Each point is reached from the start by the listed moves, each made once or not at all, plus a little noise. Say if it took an odd or an even number of moves. Then give how often each move was made.
(in the rows, 128 means zero)

Moves:
(1): [159 107 120]
(2): [161 170 157]
Start: [169 137 115]
Points:
[232 156 135] -> even (1, 1)
[202 175 147] -> odd (0, 1)

Moves:
(1): [169 124 140 142 145 121 117 117 134 134 131 124]
(2): [131 162 134 112 132 146 119 120 117 144 127 141]
(3): [117 110 173 111 120 122 119 121 140 133 133 118]
(4): [120 131 132 183 115 154 104 130 120 141 129 132]
(5): [130 125 124 131 176 147 109 139 106 100 112 135]
(6): [147 122 112 103 120 170 124 122 152 122 117 100]
(7): [134 151 153 126 116 137 177 147 139 115 125 110]
(8): [138 135 130 118 130 130 109 172 146 128 157 133]
(9): [109 133 137 128 139 126 139 128 166 130 113 136]
Start: [118 150 119 122 126 151 132 117 123 141 116 139]
Points:
[157 178 131 153 186 247  76 103 149 143  77 142] -> even (1, 1, 0, 1, 1, 1, 0, 0, 1)
[139 167 127 156 144 249 134 142 127 108  86 105] -> even (0, 0, 0, 1, 1, 1, 1, 0, 0)
[142 198 219 151 177 212 103 165 165 141 122 145] -> even (1, 1, 1, 1, 1, 0, 1, 1, 1)
[148 154 207 173 109 174 138 120 144 155 122 110] -> even (1, 0, 1, 1, 0, 0, 1, 0, 0)
[132 151 173  79  98 196 167 123 170 127 106  83] -> odd (0, 0, 1, 0, 0, 1, 1, 0, 0)
[152 180 106  74 171 233  81 159 130 127 115 135] -> even (0, 1, 0, 0, 1, 1, 0, 1, 0)

Moves:
(1): [172 117 127 130 128 138 135 128 131 138 136 124 126 119 119 126 128 145
 114 143]
(2): [141 179 117 128 109 122 117 134 122 124 150 135 113 135 142 124 137 137
 129 139]
(3): [135 139 163 141 122 127 149 116 110 136 119 131 115 144 137 115 128 131
  98 128]
(4): [125 123 125 162 110 132 138 128 123 140 127 109 133 122 137 139 124 134
 136 126]
(5): [130 162 129 139 194 127 138 134 118 134 120 122 114 142 106 143 115 133
 142 136]
(6): [121 131 163 122 134 177 106 104 134 128 153 127 120 119 148 128 106 109
 120 144]
(7): [117 125 128 120 125 149 182 137 135 123 145 129 130 135 131 144 120 137
 135 113]
(8): [135 122 140 130 124 130 117 163 114 149 123 142 138 137 135 136 119 119
 131 127]
(9): [125 132 124 136 121 130 120 126 167 152 143 129 124 135 126 144 135 119
 133 127]
(10): [129 150 127 110 114 120 140 117 107 175 121 131 138 128 124 120 135 134
 133 148]
(11): [119 122 141 135 134 117 130 129 117 123 164 133 145 129 131 129 143 133
 134 141]
(12): [142 127 119 135 135 134 138 125 132 135 132 178 112 114 129 116 115 128
 145 121]
(13): [133 129 135 133 131 138 126 122 146 128 114 132 167 141 111 120 132 135
 124 133]
(14): [130 120  97 139 129 138 122 121 122 128 134 130 127 165 141 123 124 124
 111 116]
(15): [129 126 143 111 134 120 138 113 141 134 107 122 138 141 181 128 133 128
 143 126]
(16): [129 132 136 136 128 136 122 107 120 125 113 141 135 128 120 162 128 132
 121 129]
(17): [138 125 120 131 141 144 134 130 123 131 116 142 124 134 141 125 177 118
 142 129]
(18): [115 116 134 132 121 139 114 127 119 129 116 136 110 129 132 134 138 159
 135 128]
Start: [127 115 140 127 129 103 139 130 128  97 114 150 118 127 114  97 100 118
 139 100]
Points:
[181 190 209 173 151 168 124  94 126 219 139 216 137 153 162 157  98 170
 186 175] -> even (1, 1, 0, 1, 1, 1, 0, 1, 1, 1, 1, 1, 1, 0, 1, 1, 0, 1)
[142 166 135 175 156 124 125 148 107 140  79 155 133 213 178 122  98 165
 166 107] -> even (0, 1, 0, 1, 1, 0, 0, 1, 0, 0, 0, 0, 1, 1, 1, 0, 0, 1)
[125 141 175 122 112 192 135 128 135 117 130 179 134 203 210 110  85 143
 143 101] -> even (0, 1, 0, 0, 0, 1, 1, 1, 0, 0, 0, 0, 1, 1, 1, 0, 0, 1)
[143 191 204 164 176 218 159  99 134 153  99 201 107 249 204 162 130 139
 140 112] -> odd (0, 1, 1, 0, 1, 1, 1, 1, 1, 0, 0, 0, 1, 1, 1, 1, 1, 1)
[155 152 117 170  96 147 187 178 149 153 151 217  96 141 158 129 132 116
 195  87] -> odd (0, 1, 0, 1, 0, 0, 1, 1, 1, 0, 0, 1, 0, 0, 0, 0, 1, 0)
[113 140 135 138 108 131 165 115 172 115 161 170 146 212 185 118 140 166
 161  97] -> even (0, 1, 0, 0, 0, 0, 1, 0, 1, 0, 1, 0, 1, 1, 1, 0, 0, 1)

Moves:
(1): [147 132 120 121 139 118 121 125 134 130 132 116 138 134 125 132 128 128
 115 145 113 124 129 137 134 129]
(2): [135 143 123 132 139 129 129 106 136 130 133 131 127 148 136 132 121 135
 133 114 127 136 125 120 134 105]
(3): [126 126 156 136 127 135 127 128 135 127 113 134 128 144 120 136 132 134
 123 136 132 131 116 128 132 113]
(4): [119 103 130 147 124 130 130 124 138 116 134 124 141 129 133 131 126 126
 126 125 123 132 105 116 123 125]
(5): [124 103 121 130 155 141 137 131 120 130 129 120 131 130 123 130 127 126
 136 123 133 133 136 134 136 127]
(6): [117 134 142 140 142 169 122 143 113 152 144 138 117 125 138 145 129 141
 133 135 137 135 138 132 135 137]
(7): [144 131 119 114 125 132 135 140 132 107 132 140 125 127 113 130 129 129
 134 129 122 116 135 113 135 136]
(8): [124 135 136 141 135 121 132 145 126 134 121 132 118 130 133 113 128 129
 131 127 125 118 118 143 144 126]
(9): [111 146 112 128 125 138 129 122 144 121 134 132 111 120 123 117 136 119
 119 121 136 131 123 133 120 111]
(10): [133 112 131 113 135 121 146 103 132 153 127 168 136 124 131 112 138 129
 148 128 114 115 118 124 127 140]
(11): [ 94 125 123 120 122 113 120 135 126 125 133 143 142 140 134 116 117 121
 131 144 129 141 147 121 141 128]
(12): [132 118 118 130 148 125 102 111 102  93 120 138 127 143 120 123 132 117
 152 143 141 104 125 129 129 137]
(13): [127 133 113 122 140 127 129 133 153 108 125 137 166 112 129 140 131 135
 131 126 111 128 131 142 152 130]
(14): [123 110  90 111 109 121 119 147 126 144 109 118 143 158 130 113 130 134
 131 131 131 142 119 144 112 127]
(15): [120 126 121 127 125 137 135 131 119 117 124 130 131 139 149 134 137 123
 118 126 117 132 144 126 120 128]
(16): [120 123 116 135 129 117 135 142 135 127 123 124 121 131 126 158 137 131
 124 120 134 135 111 132 126 144]
(17): [123 133 123 133 125 142 138 119 122 133 110 121 142 125 113 113 156 131
 129 159 137 131 126 118 142 122]
(18): [119 122 132 131 132 126 121 113 142 120 138 109 127 123 126 122 140 164
 132 124 120 122 144 125 127 139]
(19): [124 127 135 120 122 136 129 137 134 119 128 113 124 131 138 130 135 121
 153 131 137 136 122 140 134 124]
(20): [126 142 130 124 142 124 128 136 126 116 117 122 133 112 131 151 120 140
 115 158 145 124 120 111 106 124]
(21): [136 122 112 124 110 123 138 127 120 124 144 129 120 134 140 137 145 138
 132 115 150 117 137 135 140 123]
(22): [138 133 124 148 131  89 124 141 120 118 152 145 136 129 136 122 127 145
 110 133 157 161 129 135 125 147]
(23): [133 132 108 143 128 130 124 140 151 140 130 127 131 137 101 119 129 111
 131 122 137 120 152 112 123 118]
(24): [118 145 127 136 129 129 143 123 132 129 134 134 136 151 111 132 121 135
 132 134 119 120 122 139 112 148]
Start: [118  93 146 103 102 128 135 100 143 105 123 147 137 132 129 125 107 143
 125 127 143 173 136 116 114 130]
Points:
[111  87  90 125 125  73 149 101 148  53 150 177 150 177 129 157 157 189
 163 157 202 150 147 120  74 197] -> odd (0, 0, 0, 0, 0, 0, 0, 0, 0, 1, 0, 1, 0, 0, 1, 1, 0, 1, 1, 1, 1, 1, 1, 1)
[109  77  95 132 138 120 163 125 192  44 118 129 234 222 123 117 154 218
 142 170 127 213 117 160 159 132] -> odd (1, 1, 1, 1, 1, 0, 1, 1, 0, 0, 0, 0, 1, 1, 1, 0, 1, 1, 1, 0, 0, 1, 0, 1)
[ 87 126  85 145 170 152 129  96 137  43 167 180 161 217  89 139 159 202
 124 212 218 177 204  92 130 126] -> odd (1, 1, 1, 0, 1, 1, 1, 0, 1, 0, 1, 1, 0, 0, 1, 0, 1, 1, 0, 1, 1, 1, 1, 1)
[ 69 112 101 121 161  85 173  86 181 101 160 238 190 167 130  85 102 169
 145 125 137 205 132 155 151 138] -> odd (0, 1, 0, 0, 1, 0, 0, 1, 1, 1, 1, 0, 1, 0, 0, 0, 0, 0, 0, 0, 0, 1, 0, 1)
[ 13  53 128 143 134 188 117 115 140  82 100 137 163 217 106  79 154 177
 187 196 177 188 119 155 133 130] -> odd (0, 0, 1, 1, 1, 1, 0, 1, 1, 0, 1, 1, 0, 1, 0, 0, 1, 1, 1, 0, 0, 0, 0, 1)
[140  99 100 106 108  91 127 129 141  10 146 170 117 182 138 169 162 149
 127 149 201 177 126 144 133 142] -> even (1, 0, 1, 0, 0, 0, 1, 0, 1, 0, 0, 1, 0, 0, 1, 1, 0, 0, 1, 0, 1, 1, 0, 0)
[123  89 130 135 160 174 186 110 173 158 129 196 191 170  85 124 163 174
 155 166 145 139 151 154 184 134] -> odd (1, 0, 1, 0, 1, 1, 0, 1, 0, 1, 0, 0, 1, 0, 0, 0, 1, 0, 0, 0, 1, 0, 1, 1)
[ 47  86 106 158 100 127 142 139 190 152 120 208 161 213 129  92 157 160
 156 158 206 249  88 121 144 107] -> even (0, 1, 1, 1, 0, 1, 0, 1, 1, 1, 1, 0, 0, 1, 0, 1, 1, 0, 1, 0, 0, 1, 1, 0)
[ 62  49  65 113 130  97 116 106 115  53 112 134 182 222 148 110 159 183
 164 167 199 243 159 131 130 152] -> odd (0, 1, 0, 0, 1, 0, 0, 0, 0, 0, 1, 1, 0, 1, 1, 1, 1, 1, 1, 0, 0, 1, 0, 0)
[ 75  76  82 138 178 189 156  91 176  59 134 167 191 157 124 132 189 181
 181 193 161 123 150 141 144 142] -> odd (1, 0, 0, 1, 1, 1, 0, 1, 1, 1, 0, 1, 1, 0, 1, 0, 1, 1, 1, 1, 1, 0, 1, 1)
[102 114  93 118 165 146 102 104 155  68 128 151 164 166  78 157 138 187
 147 208 179 153 177  59 140 143] -> odd (1, 1, 0, 0, 0, 1, 1, 0, 0, 0, 1, 1, 0, 0, 0, 1, 1, 1, 0, 1, 0, 0, 1, 0)
